Rows are points. A path goes straight from each point to the next, and from the last back to the first. The post is the endless flat space through its rows: a point in 2 columns, a line in 3, a plane in 4, and so on, so that a path can go around it. Count how often the path circles the post. Going back the other way cancels.

Post (1 x 2)
[[-13   4]]
Path (27 x 2)
[[-35   2]
 [-53  42]
 [ -5  19]
 [ 14   7]
 [  2 -22]
 [-24  -9]
 [-37  10]
 [-57  50]
 [ 15  32]
 [-27  49]
 [-45  25]
 [-45 -25]
 [ -8 -22]
 [ 44 -35]
 [  4  20]
 [-24  30]
 [-36  20]
 [-46 -33]
 [ 22 -56]
 [ 20 -10]
 [ 23  36]
 [-24  30]
 [-43  29]
 [-16  30]
 [ 25  -1]
 [ 45 -35]
 [ -9 -30]]
Times around: 0

Post (2 x 3)
[[-12  32 -11]
 [ 10 -23   8]]
Path (26 x 3)
[[-13  26  11]
 [ 27  16  30]
 [  3 -34  30]
 [-25   0 -19]
 [-25  12 -22]
 [-25  15   1]
 [ -7  63   4]
 [ 18  34 -15]
 [-12  41 -27]
 [  4 -57   9]
 [-34  25  12]
 [  8  32  17]
 [  8  -3  42]
 [-32 -20  15]
 [-15   8 -22]
 [-31  -3   0]
 [ 14 -38  26]
 [ 19  60   1]
 [ 34 -62 -17]
 [-28  95 -72]
 [  6  75 -29]
 [  6  22 -26]
 [ -6 -40 -24]
 [-19   9   5]
 [-11 -10   6]
 [-17  -4  -5]]
Times around: 2

Post (3 x 4)
[[ 31  -8 -33  -2]
 [-15   0  16  19]
 [  7  30  27 -17]]
Path (31 x 4)
[[ -6  36  68  16]
 [  7  24 -25  40]
 [-50  47  41 -21]
 [-91 -55  10  41]
 [ -8 -19  37 -19]
 [-19 -10  14  11]
 [ 22 -68 -48  58]
 [ 52  47  28 -26]
 [  3  23  12   7]
 [-20  48   5 -18]
 [-37 -16  16  22]
 [  7   8  32 -29]
 [ 29  11   9 -11]
 [ -1  -6  15 -15]
 [-37 -18  21  18]
 [ 30 -25 -25  -1]
 [ 51 -10 -18  13]
 [ 15  -3   8 -12]
 [-69 -20  43  29]
 [-16  52  40 -27]
 [  3  -5 -22  29]
 [-21  20  13  20]
 [ 26  27  -5 -42]
 [ 30  40  30 -85]
 [ 16  -5  12 -10]
 [  8   0  41  33]
 [ 52  27  -4 -25]
 [  8  -1  28 -13]
 [  3 -36  -8  51]
 [-20 -14  14  86]
 [ 35  26  -8  13]]
Times around: 2

Post (5 x 6)
[[ 15  13  -3  30 -17  17]
 [-17   9 -34  29 -29  -4]
 [-27  37  -8   1  -3 -23]
 [-23  19   6  -9 -19 -41]
 [ 77  -1  28 -21  25  22]]
Path (24 x 6)
[[  0  22 -22  -8 -37   1]
 [ 71  -2  45 -25   6 -15]
 [ 31  16  41 -37 -14 -14]
 [-11  35   0  -9 -33 -48]
 [ 58 -28 -19  44  -5  19]
 [ 25 -15   5   1   9  19]
 [-17  36 -46  15  -3  50]
 [ 25 -34 -14  19 -69  -3]
 [-23  28   8  23 -30 -35]
 [-11  38   4  35  19  11]
 [ -4 -17  23  29 -18  -6]
 [ 20 -52 -41  29 -65  44]
 [ 18 -25 -49  40 -62  20]
 [-10  69 -35  50  -1  -7]
 [-36  36 -67  44 -57 -28]
 [-14 -22 -84  29 -75  -6]
 [-31  55 -25  38 -19 -21]
 [ -7   7  -5   5  -5 -35]
 [  2 -15  -2 -21   7  -7]
 [ 37 -12 -13  30 -58  38]
 [ 10  20 -36  19 -20  -8]
 [ 31  21   9  31   6  -5]
 [ 44 -35  23 -35  22 -15]
 [  7 -10  25 -66   4 -13]]
Times around: 4
